Each row of a before or after table is a point. The points were changed in one or more steps. Then noise was added and the rows were shuffled. The steps act on columns, c1 being the first. What was done? A step turns or swaps two columns, mirrors them in a line or flattens them onto one, adds a multiple of one to another, or multiplies or shifts one. Angles are multiples of 10 degrees, from the lower column toward the higher: turns from -170 to 170, lines from 10 to 170 but not 90. Use the fewest steps. Two steps may share a column if one is a turn and the other turns, adds or multiplies; they go together, in the order done. Otherwise the lowest column goes first.
In the rows, zero is written as 128.

Before:
[[ 88 148 133]
 [182 114 139]
 [ 81 141 112]
 [ 99 144 147]
 [ 82 124 162]
 [132 148 182]
 [ 63 138 127]
 [103 162 133]
 [213 131 146]]
After (9 x 3):
[[131 215 148]
 [148  88 135]
 [147 130 184]
 [140  81 112]
 [162 103 133]
 [115 179 137]
 [137  63 127]
 [143 100 148]
 [121  80 162]]
Steps: swap c1 and c2

Before, 11 rows:
[[125  99 122 123  86 143 177 114]
 [ 44 116 131  85 132 104  30  56]
 [157 122 124 140  77 154 105 159]
 [140 131  68 151  95 169 120 126]
 [162  67  76 125 108 105  99 121]
 [154 126 103 128 134 112 152 143]
 [ 66  93 115 105 204 178  60  77]
 [149 103  94 148 161  86 115 105]
 [165 127  97 160  85 123 133 107]
 [137 118  59 112  80 128 141 162]
 [191 122  98 100 139 122 140  95]]
After:
[[157 121 103 139 141 116 104 163]
 [139 132  61 150 119 162 124 137]
 [ 44 115 148  82  75 135  30  78]
 [127 100 112 125 106 127 177 131]
 [162  66 120 124 117 184  97 129]
 [150 103 147 149 118 178 114 102]
 [154 127 131 130 139 156 153 135]
 [189 121 117 101 106 156 139 102]
 [136 118  93 113 142 186 141 164]
 [ 66  95  78 105 108 116  61  72]
 [164 126 116 159 101 157 133 126]]
Steps: mirror c3 and c6 in the line at 150 degrees; multiply c5 by 0.4; turn c5 and c8 by -50 degrees

Before:
[[138 118 163 195 115  87 117 133 141 139 171 190 134  94]
 [143 172  92  80 101 120 125 137 130  71 153 207 102 118]
 [151 159 103 209 127 114 133 109 165 107 171 123 133 104]
 [ 95 178 186 133 134 189 141 120 111  61  94 131 142 102]
 [125 101  91  82 157 135 132 122 110  81 158 212  95 124]
 [148 162 139 221 163 146  96 159 149 161 163 126 109  97]
 [ 94 165 142 118 123 181 188 160  73  97 106  87 138  98]
 [147 136 145 135 125 163  94 157 151 108 227 113 113 160]
 [150 114 155 171 128 145 101 129 174 181 147 138 135 123]
 [112 139 162 131 119 168 111 162  83  68  80 100 156 126]
 [ 69 160  85 113 143 190 108 134 105 106 153 197 156 127]]
After, 11 rows:
[[150 149 112 208 128 113 132 110 165 107 170 123 135 104]
 [147 135 140 135 126 163  95 157 149 108 227 113 113 160]
 [ 95 164 167 134 134 190 140 120 111  61  94 131 142 103]
 [143 158 102  80 101 119 126 138 131  71 153 206 103 117]
 [ 94 154 136 118 123 182 187 160  73  97 108  87 138  99]
 [137 121 153 197 115  87 117 133 141 138 170 190 133  94]
 [150 118 147 170 127 145 103 129 175 181 147 138 135 123]
 [112 135 152 132 119 168 110 162  83  68  80 100 156 126]
 [148 152 135 222 162 147  96 159 149 161 163 125 110  96]
 [ 69 151  99 112 143 190 108 134 105 106 153 199 155 128]
 [126 109 102  83 157 136 131 121 110  82 158 213  95 123]]
Steps: multiply c2 by 0.7; multiply c3 by 0.7

Before, 11 rows:
[[156 129 150 134 115  99 150 125 142 136 131 110 163 132  96 163 117 144
   97 104  88 104 111 136]
 [134  83 124 173 114  74 119 115 168 136 140 130 137 128 111 110 115 135
   89  88 107 147  96 148]
 [115 151  88 113 100  94 125 109 133 144 102 153 153 155  96 160 137 150
  149 140 139 128 125 147]
 [141 120  98 105 147 136 126 137 113  94 153 153 101 152  80 134 101 154
  132 111 151 130 151 144]
 [136 113 109 138 100  81 156 112 119 144 138 100 136 132 144 115 101 101
  148  90 136 103 121 159]
 [141 120 119 163 117  83  93 141 144 101 105 113 143 105 130 134 131  98
  104 150  83 113 145  92]
 [134 137 156 140 119 110 120 117 107  85 141 147 123  87  97 163 109 117
  118 124 154 143 117 119]
 [142 158 128 146 138 115 145 142 144 112 108 122 122 122 129  96 109 128
  109 105 141 134 129 164]
 [132  82  91 107 116 146 148  93 163 137 134  79 149 115 135 159 108 115
  102 148 146  99 156  95]
 [130 141 115 106 150 136  94  93 129 126 110 106 121 102 106  94  73 154
   80 138 130 126 133 109]
 [105 155  88 169  88  72 122 140 123 109 135 134 125 121  75  88 131 118
  152 100 131 125 140 108]]
After (11 x 24):
[[157 128 111 136 115 100 150 125 139 144 130 110 163 132  99 163 141 146
   49 159  88 114 109 139]
 [148 137 132 139 120 112 119 115 143  80 140 150 125  87  98 165 105 116
  104 114 154 118 117 118]
 [ 96 151 124 112 100  94 127 108 120 145 101 154 151 155  97 163 136 152
  181 125 140 139 124 146]
 [129 119 116 163 117  83  94 140 127 108 107 114 142 105 132 133 144  97
   69 134  81 152 145  92]
 [120 111 115 139  98  81 157 111 152 149 138  99 137 132 144 115 114  98
  178 163 138 101 120 158]
 [ 91 154 134 169  87  76 120 142 123 113 136 135 125 122  75  89 125 119
  187 138 130 102 139 108]
 [135 157 116 147 140 115 146 143 149 110 109 122 123 122 131  97 139 126
   83 130 140 104 129 163]
 [109  80 111 106 114 148 148  95 153 147 133  77 148 116 136 160 158 114
   62 147 147 159 157  97]
 [115 121 108 105 146 137 126 137 148  93 156 152 101 151  80 133 106 154
  142 133 151 112 149 146]
 [122 142 123 108 151 137  91  94 182 128 111 106 122 101 106  94 119 154
    8 126 131 138 133 107]
 [127  85 122 174 114  74 121 115 150 131 141 129 138 126 110 112 165 133
   30 123 109  84  96 149]]
Steps: multiply c3 by 0.7; turn c1 and c3 by -60 degrees; turn c9 and c17 by 80 degrees; add -0.3 times c22 to c10; turn c20 and c22 by 110 degrees; multiply c19 by 2.5
